Every row gives one point. A path goes straight from each point to the next, and from the last back to the first. The post is the endless flat space through its rows: a point in 2 columns, a line in 3, a plane in 4, and so on, so that a path can go around it. How many times does the path go around the post? Going back the other way cancels.

Post:
[[4 6]]
Path (21 x 2):
[[ 37  37]
 [ 38  -2]
 [  0 -38]
 [-43 -21]
 [-31  17]
 [ -3  60]
 [ 41  40]
 [ 35  -1]
 [  5 -41]
 [-31 -25]
 [-16  17]
 [ -1  25]
 [ 46  42]
 [ 16  29]
 [ 10  49]
 [ 39  26]
 [ 19   1]
 [ 11 -37]
 [-32 -29]
 [-26  22]
 [ -4  46]]
Times around: 3

Post (8 x 9):
[[-22 -18 -15   9 -17  17   2 -15  21]
 [  2  13   2  26 -15  14  36 -24  10]
 [ -6  37  -9  28 -15 -14  20 -41 -21]
 [ 25 -14 -17 -17  15   7 -21  27 -19]
 [ -3  16  -4   7  25 -15  19 -38 -14]
 [  4  12 -20 -26  30  17 -24  42   2]
 [ -6 -17 -32   7  26  19 -13  29  -6]
 [  5  -9 -25  19  -3  36  -5 -22  20]]
Path (19 x 9):
[[-20  -9  -8  -5 -12  22 -25 -16  51]
 [-17  -9 -28  16  11  10  22  -3  44]
 [-34  40 -33   3 -13  15  30 -12  33]
 [ -8  30 -22   3  12  -7  -4 -22 -28]
 [-21  -5  -8   2  21   2 -22 -34 -29]
 [ -8  -4   4  28  21   1  22 -26  -2]
 [ 38   8  21   1 -29 -12   0 -20 -16]
 [-13   0  -3   0 -22   9 -14  -2   6]
 [ -5  -9  -4  40  -6   5  25  35   4]
 [ 19  -5 -23  18  -5  -1  27   1  20]
 [-13  42 -28  11  12  23  30 -24   7]
 [-16  30  16  -6  30  17  47 -17 -14]
 [ 25  28   9  16   3  14 -13 -52 -19]
 [-17  21   8  14  -7 -14   9   2  -5]
 [-34  22 -31 -13  50  -5 -24   3  17]
 [-17  -7 -60 -27  -1  10 -32  24  35]
 [-32  32 -39  -3  12  21  -9 -19  17]
 [-21   8 -14 -20   0  27 -18  -1  -3]
 [ -3  35   1  19  -6  24  -8   7  10]]
Times around: 3

Post:
[[  3  27   4   5 -10 -19   3   1   6   2 -20  19 -23   8  -5   9  -9   2]
 [-16  -6   7  18  10  32 -11  -8  -4   5   3 -14  -7  -9 -14   7   1   2]
 [ -8 -11  20  -5   2  -5  14  16  16  17 -27   9  15   6 -13   1   5   5]
 [-18 -11   3   7   5 -14 -15 -19 -19   0  12 -11   3   3  25 -15 -12 -15]
 [-22  18 -10 -18 -18   4 -20   6 -30  16  13  19  -8 -15  -1  10 -17   9]
 [ -1   3   6  16  19  25  13   3  31   6  23   4  10   1  16   9  -9 -16]
 [-13  15  12  -9  10  24  20   7  -3 -11  35   9   6  -2 -24  -2 -14 -11]
 [ 12   0   8  -3 -30  -1  -4  28   7 -21  12 -16  32   8  -2   5   5 -20]
 [-19 -23   9  19  -2 -20  -3   0  -1 -12 -19  20   7 -13   1  11   5  -1]
 [-10 -31 -11  13  31 -15  13   0  21  10  -2 -34   9  -2  -1   4   4   1]
 [ -2  -8  22   8  22   4 -37  12  -7  -2  25  14  -8 -17  14  11  -2   8]
 [  0   6  25  -2  -6  16   3   5  24  17  -5  14 -23 -15 -13  15  -6 -13]
 [-11   3   4  -8  -3 -11  -9   5   0  -1  30  11  -8  28   7  12 -20   5]
 [-28   9  -5 -21   8 -16   7   5  10  15 -39  -2  -1   8  -4  31   4   0]
 [  0 -12  -4 -19  29  -9 -16 -16  12  15  16   3   6   5  -5 -10  20   0]
 [-17  -3 -12  -4  -8 -12 -16  18   2 -36  19 -18  32  12  -4 -13 -15  -8]
 [-20 -20 -11  -7  18  10  17   2  -4 -20  -5  -2 -17   5  -6 -17  -6   0]]
Path:
[[-18   5 -19 -14  -3   7 -18  12 -11  -1 -25 -14 -12  -7  17  -2   1 -23]
 [-11  12   2 -20   0 -11  -4  29 -11 -17 -29  -3 -24 -23  -1  -6 -28 -14]
 [ -7  -2  29  -9   4   9 -18 -12 -14 -10   3  -8  11   7  -8  10  -3  -8]
 [ -7 -17  20  -9  -9 -24   4  10   1   1 -22  -5   6 -14  -6  -4   8  12]
 [-14 -16  -6 -13  26  -1   5 -25   4  33  36 -29   0  10  -9   1 -17   5]
 [  4 -22  -7 -13   3  -4  11   6  16  11   0  23 -19 -32  -6   8 -19  -3]
 [ -2  14  -5  -7 -10 -16   1  16   0  15  -3   5  -5  -5   7  -1 -27  12]
 [-13   1  14   2  -2  12  22  16  29  28  17   1 -13 -17   1  10 -22   7]
 [-22   2   7  -1  36   5  -8  20   5  -4  60  -7  -2   9  -7   7 -12   2]
 [ -1   1   3   0  20  12  17  10  23  -8 -11 -11  21  13   9  -6  14 -10]
 [-17  -7  12  -7  -4  13 -34  -5  16 -14  11   4   6 -10 -12 -10 -11   1]
 [-18  13  19 -17 -26  -4  14   8   6 -28 -25  -3 -14  -4 -11   4 -26  -7]
 [-16  11  12  29  34  -2  -4 -29 -19  26  -4  -6  19   5   9 -17   6   9]
 [-14   8  -4   5   4  15  -5   7  24 -12 -19  -6  14   1  -3   1  25 -11]
 [ 12   2  49  18   8 -10 -12  -3  14  17   7  -5 -19 -19  -7   2  -3  -1]
 [  3   6   9  31  38 -25  18   8  19  -8  -3   9  -1 -20   0  -9   0 -10]
 [-20 -17  -8  31  26  10 -14 -20  -7  -3  26 -10   9  -7   0  -2 -10 -23]
 [ -2  12  27 -20  -1  -8   0  21 -11   6 -32   7  10 -28   3  18 -13 -16]
 [ -7  -4  13 -16  11 -19  -9   1   1 -18   1  23  -6  15   0   9  -3  19]
 [-21 -24  17 -14   4   9  -5  12   9 -12   6  -9   1  14   5  -6  15   2]
 [ -6  36   8 -19   6  -2   3   0  29  53  -2  33  -3 -20   5   9  -8  -5]
 [-18  15   2  13  14  -5 -10  -7 -28 -14  19  15  -3   7  -8  14  -6  22]
 [-12 -12  14  14  15   6  11  -5   6 -10   2   1   2 -12  -9   4  10  -8]
 [-17 -13  11 -23  16  12  17  27   2  12  14 -16   9   1   4  18   9   0]
 [ -1   2  17  -2  10  16   4  10  20 -24 -14 -40  19   1 -14  10   2 -19]
 [-17  20   4 -36  10  -5 -16 -10  -1  17   1  15 -14 -21  10  12  -4  -7]
 [-20  24 -17   4 -29   4  17  17 -17  -5   7  11 -12  -1  -6  19 -14  10]]
Times around: 2

Post, 17 rows:
[[  4  -7  -5   9  13  15   2 -12 -31  20  -7  21 -11 -12   6 -11 -25  -5]
 [ -1 -16  -1  34  19 -18  -1 -13  23 -10 -10   0  -3 -16   6   9  -4  -6]
 [  4  15   0   1  28 -14  -2 -33  23 -13 -29  27   7 -18  -4  14  -3 -16]
 [ -6  -4 -31 -23 -12 -10   0  15   5  11  -3 -27 -21  -4  -9  18   9  -9]
 [ 13  29  10  10  -8   4 -13 -16  11  22   4 -30  -9  36  -7  -2  19  -8]
 [ -2   6  17  11   2  -7  -7 -14  14 -10 -16  12  -9 -15  -2   2 -27  -9]
 [  8 -10  -1   3  -6  20   9  -9 -24   4   3   3 -32 -16  -2  -7  11   7]
 [  2 -16  13  -9   4  18   4   3 -19   2   1   4   9  -2  14   5 -11   1]
 [  4  27  17   8  19   9  -5  -9  12   9   8 -30 -35  22 -25 -20  17 -14]
 [ -9  -8 -13   0 -13  22  -3  20 -30   1  -9   3  -5  -4  -6 -24   5  15]
 [-28   1 -11 -16 -12 -19   0  -3  15  13   0  -2 -25  15  10  27  10 -12]
 [-15  -7 -25 -13  -7  23   5  -3 -20   1   4 -13 -11 -10   4 -16 -10  12]
 [-17  -8 -17  -8 -23  15  -2   3 -45   4  21 -13  -1   0 -14  -8   7  13]
 [  0   1   6   6   7  -9   8 -16  -6  -5 -20   7   6 -26  13  -4  -5 -28]
 [  5   3  -5  13  15  -7  28 -14  28 -12  -8  22  -1 -15  -2  11 -11 -26]
 [-21  14 -12  -5  -4  -7  15   3  -5   7  -7 -18 -17  -4  -6  16   5  14]
 [ 11  -8 -10   6 -12  25   0  -1 -60 -15   3  -1 -10   2   7 -13 -12  10]]
Path:
[[-14 -16   3  -1 -22  -1  19   6 -17  17   4 -13  -5   7  -5  16  11 -12]
 [  5 -20 -25   8   0  21   7   7 -22 -22   5  -5 -23   2 -10   1 -10  -1]
 [  7   5 -12  -1  10  -6  -1   1  31 -20 -15 -17 -12 -10 -13  27  26   7]
 [ 29  19  24  30   9  -3 -12  19  -5 -23  -6 -32 -39  -1  -6 -22 -17   1]
 [ -4   1  12 -26  -9  11 -20  -4  21   9 -14  18  -1   4  24  26 -20 -13]
 [ -7   3  13 -14  11   9 -27  10  -5  13  12 -19  20  10  -9  -1  -1   1]
 [-23 -10 -10 -37  17  34  45  35 -11  13   7 -12 -48 -36  -8 -49 -16 -12]
 [ 12  -1 -15  20  10  -7  17  -8   4  -5  -6  -6 -32  -2 -24  -8   3  -7]
 [  0   2  -4 -16  30  -1  -4 -10  -9 -28 -29  -9 -18 -30 -14   0   2   8]
 [ -7   7 -33 -17  13  -8  13 -10 -18  -1  -8 -11  22  -4 -11  20  -1   8]
 [  4  10  -5   8 -29  -2 -20 -36 -14  -6 -18  -4  17  20   3   4 -10 -11]
 [  0 -10 -20 -28  10  19  11   2   4  13   0 -10 -20  12  -9   9   5 -18]
 [ -9  -4   5  20 -33   9   7 -31 -26  -3   6 -18  -4   0   7  -3 -11 -18]
 [ 10  -2 -13  -3 -16  13   7   8 -33 -13 -14   6 -13  -7   5   1  17 -13]
 [ 14  13 -18   1  -4 -14 -11 -18 -48  -9   5 -10 -13 -19  -5   6 -25 -17]
 [ -6  -8  -4   4  23   3  -5  15 -34  23  15 -24   2   9 -16  -6   2  17]
 [ 18   9  -1  -1   4 -14  -7  -4   3 -19 -13  -3 -18 -18 -13 -21  19  -9]
 [ -7   3   5  -6  14  11 -10  18  -2  16  -5  31 -13  -2 -15  -2 -12 -17]
 [ 18  20   2  -3  15  26 -25  -3 -19  20   1 -39 -36  16   3   2   5  -1]
 [ 20 -10 -13   6  12   3 -17  -7  -7  19  15 -10 -21  -7  -9  -4 -23 -16]
 [  4 -38  -4  19 -26 -13   3  15   2  20  18 -25 -15 -15   1   4  -1   1]
 [ -6 -22 -17  -3  -4   3  23  -9  -4   1   1 -43 -13 -23  13   4   8  -1]
 [-18   4  -3   9 -23   6  -8  -7  -1   1   2   4 -22   8   0  19   2 -12]
 [-10  26   6  -6   2  19  16 -12 -39  15  -4 -12 -11  -7  -2  -7  16 -15]]
Times around: 2

Post, 17 rows:
[[ 19   5  16   7   9  -4   6 -12 -14   4 -44  32   3  41   0   5   4  13]
 [  5  20  26  -7  -5  13  14   2 -10  11  -7  -6 -22  23  -9   3 -45  -6]
 [ -8  -3 -26 -25 -14 -14  -5   5  16 -15   6  12   6  -6  -4  10 -19   4]
 [-12   7  -7 -29  23   1  12  17   0   4  -3  13  22  15 -18   6 -33  -3]
 [ -6 -24 -21   3  10  -4   4  18 -12   6   6   1  25  -8  -1  14  -1 -24]
 [ -9 -15  24  -3 -15   2   1 -14  15 -13  -6  10  29  10  11  -2  12 -12]
 [  6   8  17  15  16  -8 -38   8  -1  24  14  -4 -18  23 -21 -17 -10  -1]
 [  1 -18  11  -3 -19 -26 -16  18  -6  23  20  14  13 -10 -10  -4  -9 -19]
 [  9  25  -2  24  13  -9 -10 -15   8  13   9   2  11  24  17 -34  -5  -9]
 [ -4   0 -19   6 -12 -16 -29   8   4  31  -2   4  -2   5  18 -11 -15  25]
 [-20   3  -9   0  -1  16  11   8   5   5   5  21  -1  -1 -24 -17  -1 -28]
 [ -3 -38  24   9 -16 -23  -1 -13   1 -14   3   8  17   5  -2 -13  -5  29]
 [ 13   4 -10  14   5  12 -13  13 -20   9 -24   5   8  19   9 -24 -18 -23]
 [  4  25  10 -23 -15  -7   7  15  -2   2  -4   1 -24   3   7   2   9  26]
 [ 22  24  29  12  -9  -8 -14   5  13  18  14   2  31 -15 -11  -6   0 -11]
 [-14  19  -8 -24 -47  -4   8   1 -20 -20   8  14   4  -7  -2   8  20  12]
 [  2  -5 -13  -6   7  14  17   7   8  -5  14   6  14  31  -5   3 -18   7]]
Path, 28 rows:
[[-26 -14  -7 -17   2  -8 -22  15  -7  12  -1   3   3   1  19 -10 -31   9]
 [ 10 -27  12   2  -2 -13  -1   9  -7   2  15  -1  39  -6   4 -16 -27  21]
 [ -1 -22 -23  11 -10  11  -2 -18  15   2 -13   4  -3  13  -8  -2   1 -27]
 [ -5   9  39 -19   1 -30 -10   6 -11  -2  12  -5 -13  34 -35  -7 -12  -4]
 [ -7 -18  48  13  29  -4  -1  26  -8  14 -10  -3  30  25   2 -27 -42 -24]
 [  7 -22  14   6   8  -3   8  32 -19   2  13  -6  37   2  25 -11  -1  10]
 [  2 -18   9  26 -17  -7  -4   0  -2  -7  11  -8  15  11  16   8  11  -3]
 [ 19   7  20  14 -18  -9  16   2 -11  -9 -23   3 -18  13 -20   5  26   7]
 [-26   6  -1   3   9  -7  11  19   3   0 -21  26   5 -21  -4  -9  14 -16]
 [  2   9  -3   1  28 -13   0  -2  12  -3   4   3 -22  15  10   5 -15   4]
 [-12 -18   8  -4   7  21  -1  16 -30  -8  11  -4  11  12  13  20 -14   6]
 [  7 -29  10 -18   8  -7 -29   8   2  16   0  32   6   8 -31  11 -10  -7]
 [ 23  22  -5 -24   0 -33  10  -6  11   9   2  -1  10   5  10  15   4  13]
 [  4  35   0  -4   8 -47 -30 -13  19  32  13   3  10  20 -12   3 -42  18]
 [-15  13  13   1  -5  11   6  27  24  25  34 -18 -38  20  -7  15 -15  -6]
 [-19 -29  15  10  21 -17  -1  20  34   5  52  -2   3 -36  -9  -1  -6 -21]
 [-20  20   9 -30  -4  24  29   2 -25   7   1   0  33  19   8 -21 -32  22]
 [ 20  12  21   0 -30  -2   0 -26   5  14 -34   9 -23  19 -18 -11 -30  34]
 [-14  -1  21 -10 -14 -11   0  -1   6  17 -19   9  38   6  -6 -41   1  16]
 [ -4  22  -7  -8 -26  16 -16   6  24  10  -8   1 -60  14 -23  -6   0  -7]
 [  3   2  22 -24 -15 -21 -12   7 -11 -19  32 -11  33  23   0  10 -21   6]
 [-32  -3  -3  -4 -26  -3   2  -2 -31  -9   4  21  -6   8  -2  17   6  14]
 [ 18  29  10  21 -16   9 -15 -20  -5 -18  17 -17   3  -6   2  -4   5  11]
 [ 11 -10 -50   1 -17   0 -52   9   8  14 -10  24  16   4  -3 -18  -2 -26]
 [  8   1 -14 -19   3 -23 -14  -3 -16  18  -1  -9   9  18   3  18 -24  -4]
 [-22  13 -19 -30 -11 -27 -28 -19  41  -6   7  16  39  -4  -4 -38   1 -25]
 [ -7 -28  28  19   4 -20 -19  -3 -10  29   0 -30 -10   9   6   6 -47  -9]
 [ -2 -16   2 -16  12 -20   9  17   9  16   7  26   7  37  -3   5 -11  28]]
Times around: 4

Post, 17 rows:
[[ -2  21  12 -34 -24   5   8   0  -1  -6   6  17  -3  24   6 -12   8   3]
 [-11 -13  28 -20  28   7 -10   1  11  -9  10   2  -4   2 -31  -3 -23  -5]
 [-11 -29 -11 -24  10   2   1  44 -11  16   8  20 -30   4  -7  10 -26  32]
 [  7  12  15 -10 -32  12 -23   4  14  10   4  19  -4 -14   0 -29 -23   8]
 [  0  19  32 -33  18   1  -2   8   6  -4  22  -1   3   7   9  -1 -34  42]
 [ -7  -6 -15   3 -33  10  15  -1   6  28 -14  27  27   7  12 -23  11 -17]
 [ 16   2 -14  -6 -27 -12  19 -18  21 -16 -22 -10   9 -35   3 -10   8 -10]
 [ -9 -28  -7 -28 -38  17  -4  17   4   8 -14   7  17  27  27 -25 -17 -20]
 [  2  23   1  -7   6  22  18   9 -10 -20 -10  20  -2  28  -1  -7  -9  -6]
 [ 21  27  20 -12  -4 -21  13  22 -14 -29  12 -14   6  14  -5  16  -6  18]
 [-15  -2 -15   2  -6 -14  -7   3 -26  10 -10  -6   0  -3  23  -1 -11  24]
 [ -2 -47  -8  14 -27  11  23  -2 -23   8  -3 -28   8 -11  13  34   9  -4]
 [ 30  16  -1  21  12 -12  22 -18 -12 -28  17  -4 -13  15  -2  -2   1 -10]
 [  0 -27  27  22  14  14 -27  -3  33  -6   5   8   0 -31 -10   0  13  -6]
 [ 21 -24 -27 -10 -45  11 -30  -7  12  18 -24  12  -3  -1 -18 -16 -18  12]
 [ -9 -23  -9   8  22  13  12   5  12  26   5 -22 -17 -13   0  -2  25   4]
 [ -5  27  15  27  18 -15  55 -28  26  11   2 -23  -7  -1  14  16  31 -40]]
Path:
[[ 11  41  12   4   1  15  13 -42  30  11  22 -13 -28   6  -7 -10  -4 -20]
 [ 23  -3 -17   3 -20   5 -10 -11  16  11   7   3  -5   9  -6  -7  -3  26]
 [  9 -22   1  11 -10   0  -5   2   4   7  41 -27 -26   1  32  -3  16  -1]
 [-13  21   5 -18 -32 -17 -17  26   3  10   1  -1   3  -5  -2  -6 -41  41]
 [  4  -4 -12 -13  -5  36  16 -18 -12 -13 -27  34 -19 -10 -37  -3 -18  46]
 [ 14  -8  16 -26 -33  15 -14  16 -10   6  -8  17   5  11 -12 -16 -19  28]
 [  7 -56 -19  23 -31   7 -23 -22  11  -2 -37 -22  16 -13 -13 -11 -11 -25]
 [ 22 -23  -6   7 -25  -3   1  12  32 -14 -24 -19  17   4  16 -17  13 -25]
 [  9  -3  41  -7 -34  -1 -17  -1 -46   0   7  -5   5  22  27  24 -21  46]
 [ 30 -25  -6  44   5  22 -14   3 -15   9  14  -3  11 -10  34 -15  -5  -9]
 [  2 -29 -12 -21  -5  33   4  17   8  28  17   9 -12  26   5  13  17  16]
 [  7  16  -7   4 -13 -15  28 -28  30  21  18 -40  10  10  28 -56   9 -42]
 [  5  19  31 -39 -50   4 -31  12 -25  -8  25   6 -13  51  52  -9 -42  51]
 [ 22 -10   9  30 -24  21 -53  26 -19  -2  -1  48  -5   7 -10  -4   8  40]
 [ 20  32   9   1 -25  -8 -26  29 -15   9 -13   0  -5  26 -25  20 -26  48]
 [ 19  -8  -7  -8 -33 -26   7 -27  -7  -3 -28  13  32  -5  32 -29 -21 -26]
 [ 18  -1   8   7 -37   5 -27 -40  -3  -4 -19  -2  19   0 -15  -4 -20 -22]
 [-22  -6  21 -32  -6 -21   4  14  51   3  -3  -6  20 -23  17  -6 -12 -27]
 [-34  -1 -14 -14   5  -6  -2 -26   4 -18 -22  14 -13 -33  -6 -12  -9  11]
 [-19  16  16   3 -13 -19  11   2  36  26 -10  26 -18 -10   4 -24 -16  -9]
 [ 34  24  27  -3  -3   3 -15 -17  -5   0   7 -36 -28  30 -14  -5  -9   7]
 [ -7 -22 -18  -5  54 -25  18  41 -32  20  49 -10 -35  26  51  -3  21  14]
 [ -4  -6  -6 -41 -59  27   8  60  24 -31 -38  -1  28  12  30   4  38 -18]
 [ 25  16  18  52  20   0  12  -3  24  24  60 -28 -35 -10  -4  -7 -13  22]
 [-16 -41 -19  15  12 -17  17  25  -2   9  -2  -8 -19  -7  18 -16 -13   8]
 [ 35  19  -1 -12 -12 -40  -3 -17 -26 -28  -2 -18 -14  12  15 -25   1  -5]
 [ 12 -12 -10  -4 -38   1   0 -33 -48   7   5   6  10  32  12  22   5 -14]]
Times around: 4
